Each point is reached from the start by the listed moves, each made 0, 1 or 2 times, or once backwards (-1), plus a little noise. Is the number of moves made odd or even? Then give how often each move was made.
(in the rows, 128 means zero)

Moves:
(1): [136 183 125 116]
(2): [142 128 137 174]
Start: [119 138 136 126]
Points:
[128 194 131 113] => odd (1, 0)
[155 191 150 207] => odd (1, 2)
[134 249 129 100] => even (2, 0)
[147 138 154 218] => even (0, 2)

Moves:
(1): [115 125 124 115 112 130 155 127 126]
(2): [174 160 106 147 125 134 132 104  95]
(3): [116 131 125 153 119 154 151 139 138]
(4): [132 124 113 124 110 135 129 137 135]
(5): [141 117 121 122 147 146 155 153 131]
(6): [124 139 110 117 129 152 121 135 114]
(7): [122 136 142 124 115  99 118 145 109]
(8): [125  92 137 114 118 142 113 144 101]
Start: [123 139 133 122 133 138 121 142 137]
Points:
[ 90 120 105  40  69 172 153 236  51] => odd (2, 0, 0, 1, 1, 2, 2, 1)
[151  54 123  44 161 202 115 219  65] => even (0, 0, -1, 0, 2, 1, 0, 2)
[206 123  85 154  64 222 180 249  21] => even (0, 2, 2, 2, 2, 0, 2, 2)
[178 117  85  98 174 243 193 162  80] => even (1, 1, 0, -1, 2, 1, -1, 1)
[ 46 150 107 139  68 195  86 213 156] => even (-1, -1, 2, 2, -1, 2, 1, 0)

Moves:
(1): [118 125 138 122 121 125 128 140 132 130 131 136 119 158 123]
(2): [133 128 131 134 106 130 141 132 108 136 140 122 125 138 124]
(3): [129 129 126 118 118 115 123 136 115 116 119 131 142 124 132]
(4): [133 124 136 128 119 128 119 115 122 118 148 115 111 115 139]
(5): [127 119 130 142 134 125 136 129 131 123 119 145 118 126 138]
(6): [122 144 136 130 117 144 121 117 136 114 118 110 127 143 131]
(7): [120 122 132 133 130 121 137 120 132 133 133 123 126 129 124]
(8): [126 124 131 124 113 124 123 138 129 125 118 120 116 112 138]
(9): [135 127 120 148 119 130 114 121 152 126 124 134 141 121 118]
(10): [138 131 150 138 137 116 138 124 133 132 128 137 106 119 114]
(11): [120 129 118 130 138 138 144 128 127 120 151 133 128 118 121]
(12): [114 139 139 132 135 125 122 137 131 128 127 123 123 132 128]
(13): [127 124 132 123 115 144 123 126 119 126 126 133 138 127 125]
(14): [131 115 134 126 139 121 125 115 110 133 108 118 111 140 108]
Start: [130 141 131 140 125 129 140 133 118 142 115 115 143 126 131]
Points:
[127 130 114 210  78 190 131  44 110  66 150  91 156 100 129] => even (-1, 1, 1, 2, 2, 2, 1, -1, 2, -1, 2, 0, 1, 1)
[ 95 136 176 180  77 142  87 150 145  82  80 138  99 158 120] => even (2, 0, 1, 1, 2, 1, -1, 1, 2, 0, 1, 2, 1, 1)
[ 86 131 178 163 129 158 183 129  66 129 165 133 109 135 142] => even (0, 1, 0, 1, 2, 0, 1, -1, -1, 0, 1, 2, 2, 0)
[177 135 168 178 132 120 184  69  74 115 130 117  90  94  95] => even (-1, 1, 1, 1, 1, 1, 0, -1, 0, 2, 1, -1, 0, 1)
[116 119 182 113 105 127 197 166 100 134 149 149  61 117 104] => odd (2, 0, 0, 0, 0, 0, 0, 2, -1, 2, 2, -1, 1, 0)
[148  63  92 180 106 145 104  73 148 119 129 110 120   7 145] => odd (-1, -1, -1, 2, 1, -1, 1, 2, 2, -1, 1, -1, 1, 1)

Moves:
(1): [136 126 132 124 135 122 125 126 129 110 131 130 127 124 145 130 132 135
 126 123 129 132 125 124]
(2): [139 131 120 125 128 124 126 130 128 129 125 122 128 123 133 130 127 131
 131 128 128 128 134 130]
(3): [134 127 131 126 123 137 116 124 129 132 128 124 127 139 127 126 129 128
 138 136 127 128 130 132]
(4): [136 128 122 136 132 133 130 140 123 132 130 122 129 136 135 128 134 119
 127 125 126 132 127 133]
(5): [124 140 134 129 122 121 144 126 128 131 130 132 113 122 116 132 131 129
 131 122 124 137 120 130]
(6): [122 124 123 127 135 122 129 127 135 135 134 122 136 124 120 144 120 131
 128 129 127 126 136 124]
(7): [124 135 148 116 129 140 119 125 134 120 135 111 124 132 131 124 130 127
 136 121 132 128 130 127]
(8): [129 125 133 118 118 132 122 133 131 125 126 128 122 129 133 140 130 120
 128 125 137 136 129 116]
(9): [121 138 129 128 148 122 123 128 121 120 124 119 131 135 118 127 145 113
 129 117 124 125 115 136]
(10): [131 144 129 119 126 129 127 122 129 140 116 127 141 135 131 125 133 134
 109 142 136 139 121 133]
(11): [125 132 127 114 135 130 129 131 131 135 130 129 128 132 122 127 127 125
 136 133 135 131 130 123]
(12): [133 130 146 141 134 121 125 143 123 132 125 119 125 120 132 142 120 127
 116 134 126 126 130 122]
(13): [131 125 131 130 132 119 124 129 126 130 130 135 123 129 124 118 125 126
 131 130 135 133 134 119]
(14): [130 127 131 124 129 118 124 135 135 131 132 137 126 129 133 121 122 135
 126 128 131 131 134 133]
(15): [132 120 135 130 128 139 124 129 125 131 123 122 120 118 123 131 139 147
 133 114 124 128 130 126]
(16): [121 134 113 134 135 131 125 132 135 121 123 138 135 118 121 134 136 131
 115 140 136 130 126 127]
(17): [131 129 123 139 132 130 132 141 133 124 126 134 136 131 139 119 125 127
 125 132 144 125 124 129]
(18): [125 120 130 128 123 133 132 126 132 124 125 134 143 130 127 130 130 128
 122 123 116 132 133 130]
(19): [125 123 123 130 118 123 125 135 122 121 130 127 130 124 121 136 123 126
 127 130 121 124 130 122]
(20): [127 126 133 128 132 125 128 122 116 118 127 135 129 130 130 122 121 130
 124 125 123 131 135 133]
(21): [122 136 121 128 126 133 134 126 131 115 125 115 121 128 137 132 113 128
 133 131 123 127 123 123]
(22): [119 126 134 125 116 125 131 130 124 129 126 128 125 131 130 126 128 129
 127 137 131 129 137 127]
(23): [122 123 132 135 131 129 121 127 124 124 128 123 129 118 122 127 127 132
 131 129 132 130 118 136]
(24): [118 136 128 127 122 125 119 129 130 135 127 127 138 126 130 135 134 127
 132 123 123 127 135 127]
Start: [120 124 139 135 132 124 133 137 124 130 129 123 134 131 147 124 138 128
 123 122 129 134 130 127]
Points:
[131  78 157 129 157  98 106 206 125 157 139 104 146  85 152 201 134 155
 128  69 125 166 145 102] => odd (1, 0, -1, 2, 0, 2, -1, 2, 0, 0, 2, 1, 0, 2, 2, -1, 0, 1, 1, 0, 0, -1, 2, 1)
[118  53 134 140  97 132  52 201 137 152 166  83 112  85 126 136 138 174
 167 116 174 131 210 109] => odd (-1, 2, 0, 2, -1, 2, 2, 1, -1, -1, -1, -1, 2, 2, 2, 1, 0, -1, 2, -1, -1, 2, 2, 0)
[195  84 163 142 154 109 124 194 183 111 147 183 110 104 199 143 127 170
 109 106 183 167 166  87] => even (2, 1, 1, 0, 1, 1, 0, 2, -1, -1, 0, 1, 1, 2, 1, 1, 2, 1, -1, 0, -1, -1, -1, -1)
[134 181 170  85 129 109 129 140 174  97 112  95 171 110 243 182  92 139
  92 129 120 164 158  73] => odd (2, 2, -1, -1, 0, 0, 1, 1, -1, 1, 1, 2, 0, 0, -1, 0, 0, 2, -1, 0, 2, -1, -1, 2)
[ 71 135 189 102 102 152  85 214 168 121 125  52 184 146 167 189 136 127
 118 131 152 152 155 112] => even (0, 0, 1, 1, 0, 2, 2, 2, 1, 1, 1, 1, -1, 2, 1, 0, 2, 2, 2, -1, 1, 2, 1, 1)
[ 91 116 171 113 125 191  80 125 117 121 104 111 193 149 161 119 203 162
 138 113 154 192 165 146] => even (1, 0, 2, 2, 0, 1, 1, 1, 0, 1, 1, -1, 1, -1, 2, 1, 1, 2, -1, 2, 0, 2, 2, 2)
[ 85 196 249  66  95 105 122 136 105 151 100 117 138 123 149 181 163 132
  83 143 156 195 148 101] => even (1, 0, 0, -1, 2, 0, 1, 2, 0, 2, 2, 2, -1, -1, 0, 0, 0, 0, 0, 2, -1, 2, 0, 2)
[ 74 144 170 116  47  73 159 175 144 198 108 134 156  97  93 235 114 127
  44 173 122 190 190  45] => even (-1, 0, -1, 0, 2, 2, 0, 2, -1, 2, 0, 2, 2, 0, 0, 1, -1, 2, 2, -1, 0, 2, -1, 1)
[109 181 135 105 136 172  88 189 134 102  93  63 192 178 215 131 174  78
 122 139 187 170  91  95] => odd (1, 0, 0, 2, -1, -1, 1, 2, 1, 2, 2, 0, 1, -1, 0, 0, 2, 1, 1, -1, 2, 0, 1, 2)
[110 190 172  73 141 148  65 149 115 116 105  51 115 192 141  94 148 103
 140 140 160 145 120  99] => even (-1, 0, 1, 0, -1, -1, 2, 1, 2, 2, 1, 0, 2, 1, 1, 0, 0, -1, 2, 0, 2, 0, -1, 0)

Moves:
(1): [137 125 134 134 135 134 130 128 116 134 142 131 138 135 124 124 123 118
 129 129 122 141 126 123 135]
(2): [131 124 121 122 133 126 132 119 120 120 121 137 120 115 128 122 136 135
 134 131 123 130 121 133 112]
(3): [137 151 149 138 128 131 139 111 126 137 136 122 125 136 126 134 130 117
 121 122 122 127 126 124 114]
(4): [114 126 137 130 108 136 124 118 141 124 130 132 124 125 137 125 145 132
 130 143 126 121 133 127 119]
(5): [135 120 130 111 124 130 120 139 124 126 146 123 120 128 125 136 126 127
 130 129 120 129 124 138 136]
(6): [122 125 132 120 131 128 131 121 126 132 118 136 119 142 145 139 132 136
 132 144 129 127 140 132 129]
(7): [128 118 136 127 136 123 122 128 131 136 130 124 126 135 124 126 130 123
 120 125 118 128 133 134 128]
(8): [136 119 121 123 119 107 111 129 121 123 125 123 131 132 120 120 134 137
 135 137 118 136 139 118 137]
(9): [123 128 115 134 134 139 140 131 136 128 135 129 143 140 134 132 121 134
 123 143 123 125 128 143 134]
(10): [127 123 133 123 101 137 131 123 137 130 132 130 134 121 142 133 137 111
 132 128 125 115 132 138 129]
(11): [124 124 113 117 124 116 111 132 122 124 117 139 136 134 118 126 133 141
 133 138 125 133 140 133 119]
(12): [115 129 126 140 122 123 119 124 129 138 117 126 133 119 118 126 147 124
 143 129 135 131 127 131 130]
(13): [122 114 121 118 133 115 131 132 127 133 123 134 117 120 132 132 118 133
 119 128 128 127 121 125 126]
(14): [132 130 117 128 125 125 134 132 120 131 126 126 119 125 136 134 128 125
 122 118 147 111 127 116 129]
(15): [108 126 132 123 123 122 118 122 129 118 124 119 114 128 137 130 124 119
 122 139 141 129 132 131 133]
(16): [128 132 134 133 123 129 127 117 130 128 147 132 146 120 126 117 121 127
 138 134 132 126 131 124 131]
(17): [141 138 111 114 122 129 113 116 132 113 127 126 111 146 139 155 107 127
 125 130 128 131 134 121 140]
(18): [108 127 127 127 118 136 128 116 139 105 125 134 124 130 129 138 131 129
 130 131 124 124 129 139 136]
(19): [134 117 128 137 129 133 127 137 124 125 133 116 128 131 120 137 121 132
 130 141 118 131 137 130 135]
(20): [129 119 129 129 113 128 133 133 136 136 121 137 121 123 130 122 124 113
 125 118 129 120 137 134 145]
(21): [126 131 133 115 133 132 124 133 137 130 140 132 136 151 129 132 114 115
 130 144 107 120 137 128 137]
(22): [126 138 130 133 126 136 135 126 112 145 127 119 132 130 123 120 142 124
 141 121 129 144 137 124 123]
(23): [116 140 120 127 140 117 111 119 129 126 111 136 137 126 119 126 125 135
 116 130 125 121 137 123 137]
(24): [120 131 125 123 130 131 126 138 131 133 132 132 127 132 140 136 130 122
 129 128 124 132 135 137 131]
Start: [135 136 129 122 146 143 126 133 121 127 134 142 128 138 142 134 119 145
 138 132 117 117 120 126 135]
Points:
[ 39 150  88 123 115 141 139  74 191 120 100 249 191 146 176 157  95 121
 127 164 128  59 167 211 176] => even (0, 0, 1, -1, -1, 1, 0, -1, 2, 1, 2, 1, 1, 0, 0, 2, 0, 2, -1, 2, 0, -1, 1, 1)
[134 157 195 181 181 166 104 110  84 170 139  93 127 170  74  82 109  73
 109 151  51 170 171 110 180] => odd (2, 1, 1, 1, 0, -1, 1, 0, 0, -1, -1, 0, -1, -1, 2, -1, 0, -1, 2, 2, 1, 2, 2, -1)
[ 71 157  72 117 169  88  98  14  93  68  61 174  49 110 142 175  93 145
 125 118 196 134  88 117 117] => odd (1, 2, 1, -1, -1, 0, 1, -1, 0, -1, 1, 2, 2, 1, 2, 1, 2, 2, -1, 0, -1, 0, 0, -1)
[ 88 176  75  22 155 124  84  73  66  99  91 140  17 111 211 207 109 148
 173 138 196 126 116 117 148] => even (-1, 2, -1, -1, 2, 2, -1, -1, -1, 0, -1, 1, 1, 1, 2, 1, 2, 0, -1, -1, 0, 2, 1, 0)
[ 97 218 136 150  88 188 142  48 149 125 137 183 133 119 207 112  98  83
 109 115 195  48 164  69 181] => odd (1, 0, 0, 2, -1, 0, -1, -1, 0, 0, -1, -1, -1, 2, 1, 2, 1, 0, -1, 2, 0, 1, 2, 0)
[105 143 143 147 198 157 125 128 110 178 119 157 152 148  63  88 113  81
 145  88  64 163 146 162 175] => odd (1, 1, 0, -1, 0, -1, 2, -1, 0, -1, 0, 1, 0, -1, 0, 0, 0, 1, 0, 2, 1, 2, 1, 0)
